Every row gives one point. Each table stands for the endless flat space through its points: a line for two points, a plane for three, and so on. Write the one point that lies in both, or say that there is none.
(in the rows, 128 means zero)

First (2 x 3):
[[137 109  93]
 [107 149 128]]
Second (2 x 3):
[[122 122 116]
 [123 123 113]]
They share: [125 125 107]

First (2 x 6):
[[136 149 136 115 107 104]
 [144 135 128 105 103 100]]
Second (2 x 6):
[[119 142 125 135 112  94]
 [124 148 131 130 110  97]]
They share: no point

First (2 x 9):
[[132 140  98 108 117 128 123 127 115]
 [126 164 116 132 126 152 126 118 124]]
Second (2 x 9):
[[119 136 120 119 130 155 123 131  92]
 [127 142 110 115 126 143 123 127 106]]
They share: no point

First (3 x 12):
[[145 123  93 133 116 135 142 161  94  88 140 162]
 [133 120 101 140 123 124 138 140  98 102 138 149]
 [147 122  93 128 113 138 142 168  96  88 140 161]]
Second (3 x 12):
[[144 103 114 148 143 112 136 144 109 128 151 156]
 [124 129  99 124 106 127 132 142  97  93 131 129]
 [120 109 105 148 128 133 148 126 109 119 127 147]]
They share: [130 117 105 136 122 123 136 140 103 109 137 141]

First (3 x 18):
[[114  94 112 144 120 137 129 117 102 159 104 100 143 118  95 130 135 100]
 [112  90 110 151 128 138 127 118  97 155 109 105 151 125  98 123 133  94]
 [ 92 120 110 166 133 168 127 128 132 140 149 145 121 115 123 108 148  99]]
Second (3 x 18):
[[123 111 129 150 123 146 122 128 123 146 107  97 122 116 109 127 139 114]
 [116 112 121 146 116 146 124 126 123 149 108 101 125 113 104 129 140 111]
 [100 117  94 142  98 139 136 123 125 164 109 106 140  98  84 129 138 102]]
They share: no point

First (2 x 20):
[[127 147 122 135 112 110 126  98 112 114 119 104 141 106 131 114 140 148
  110 120]
 [121 151 115 137 113 116 130  94 117 117 117 108 141 107 133 114 145 141
  108 115]]
Second (2 x 20):
[[130 143 130 134 118  97 125  98 105 106 116 100 142 107 124 112 129 163
  112 126]
 [142 143 126 130  90 125 113 114 113 126 136 100 138  99 144 120 153 131
  112 122]]
They share: [133 143 129 133 111 104 122 102 107 111 121 100 141 105 129 114 135 155
 112 125]

First (3 x 24):
[[102 109 122 149 158 128 140 143  94 101  99 160 136 126 116 151  91 126
  131  90 160 116 136 174]
 [138  79 104 131 122 128 152 143  88 119 117 124  88 168 134 157  79 144
   83 120 112  92 142 150]
 [140  81 102 133 124 135 154 143  92 116 114 123  88 170 130 152  86 145
   90 122 110  95 144 146]]
Second (2 x 24):
[[128 113 108 143 140 155 157 151 101 102 107 138 121 164 125 129 114 122
  144 106 143 117 155 143]
 [118  78 113 153 165 125 137 141 101 107  82 133  96 129 105 164 104 147
  109 106 118  97 130 148]]
They share: no point

First (2 x 24):
[[ 97 143 144  98 151 142 139 129 168 106 176 158 107 126 141 139 126  83
  153 125 143 138 106 168]
 [117 119 136 122 127 134 151 113 148 102 144 130 103  94 145 155 126 107
  145 121 143 118 110 144]]
Second (3 x 24):
[[121 125 129 119 109 130 130 117 144 106 170 152  89  78 162 142 126  83
  132 125 140 129 121 141]
 [118 110 126 116  97 112 115  96 147 115 188 146  95  57 177 136 105  80
  150 104 152 126 118 141]
 [109 110 135 113 121 118 133  96 156 112 170 131 110  81 159 145 105  98
  165 101 155 120 106 150]]
They share: [112 125 138 116 133 136 148 117 153 103 152 137 104 102 144 151 126 101
 147 122 143 123 109 150]

First (3 x 24):
[[170 155 151 161 144 119 121 121  99 183 130 145 103  85 130  88  94 167
  171  94 141 155 120 155]
 [159 124 104 150 114 109 124 155 144 134 108 143 128 108 163 123 122 156
  127 103 151 144 112 151]
 [133 125 100 124 107 132 119 130 145 127 132 159 118 114 146 128 107 130
  118 126 128 118 119 126]]
Second (2 x 24):
[[156 142 119 138 124 134 121 124 135 144 138 150 113 103 148 108  96 134
  149 111 129 133 124 143]
 [142 138 121 134 126 128 123 130 129 146 130 146 117 109 136 108 108 144
  135 107 133 121 122 137]]
They share: no point

First (4 x 24):
[[116 130 133 133 119 101 100  94 136 149 156 147  87 142 139 134 100 118
  119 112 144 157 109 107]
 [113 139 112 139 124 108 114 109 131 148 152 155 102 139 150 136 110 105
  149  81 147 182 123 110]
 [115 135 121 140 126 105 108 107 133 151 144 149  98 144 151 128 104 106
  136  93 145 169 115 100]
 [113 133 121 144 133 102 105 111 133 157 131 144  98 150 159 120 101 101
  134  93 144 166 114  88]]
Second (3 x 24):
[[126 132 135 137 109 112 124 102 147 140 161 164 111 137 146 126  95 115
  129 103 139 159  96 107]
 [154 146 123 173 127 100 118 132 119 138 119 136  91 153 140 122 119  81
  107  99 163 117 116  87]
 [146 141 126 168 120 100 122 124 126 136 126 141  96 151 143 123 113  88
  110 104 159 124 109  94]]
They share: no point

First (4 x 24):
[[123 175 125 161 150 114 131 102 171 125 142 118 107  76 142 148 170 154
  133 107 113 172 178  99]
 [121 127 160  99 140 128 124 120 128  98  98 121 128 130 144 124 111  99
  166 127 111 149 154  87]
 [125 127 157  93 124 120 121 126 135 103  98 134 149 134 136 114  94  84
  153 125 127 136 138  91]
 [ 99 154 125 137 165 117 152  93 150 101 139 124 104  94 136 160 152 139
  154 122 104 166 175 105]]
Second (5 x 24):
[[117 132 176 130 142  92 117 106 167 122 116 130 118  68 153 144  78 145
  176 119 161 154 147  75]
 [111 149 129 113 130 106 137 106 157 106 134 130 149 110 127 127 107 113
  144 114 137 141 133  96]
 [115 151  92 112 131 131 164 115 150 107 148 137 165 152 108 125 126  76
  108 120 100 128 144 112]
 [126 150 127 149 121 144 156 110 140 119 141 158 132 136 135 121 131  73
  113 165 103 122 160  90]
 [115 152 138 118 110 112 123  74 139 108 140 126 136 100 143 128 102 111
  152 129 153 148 123  61]]
They share: no point
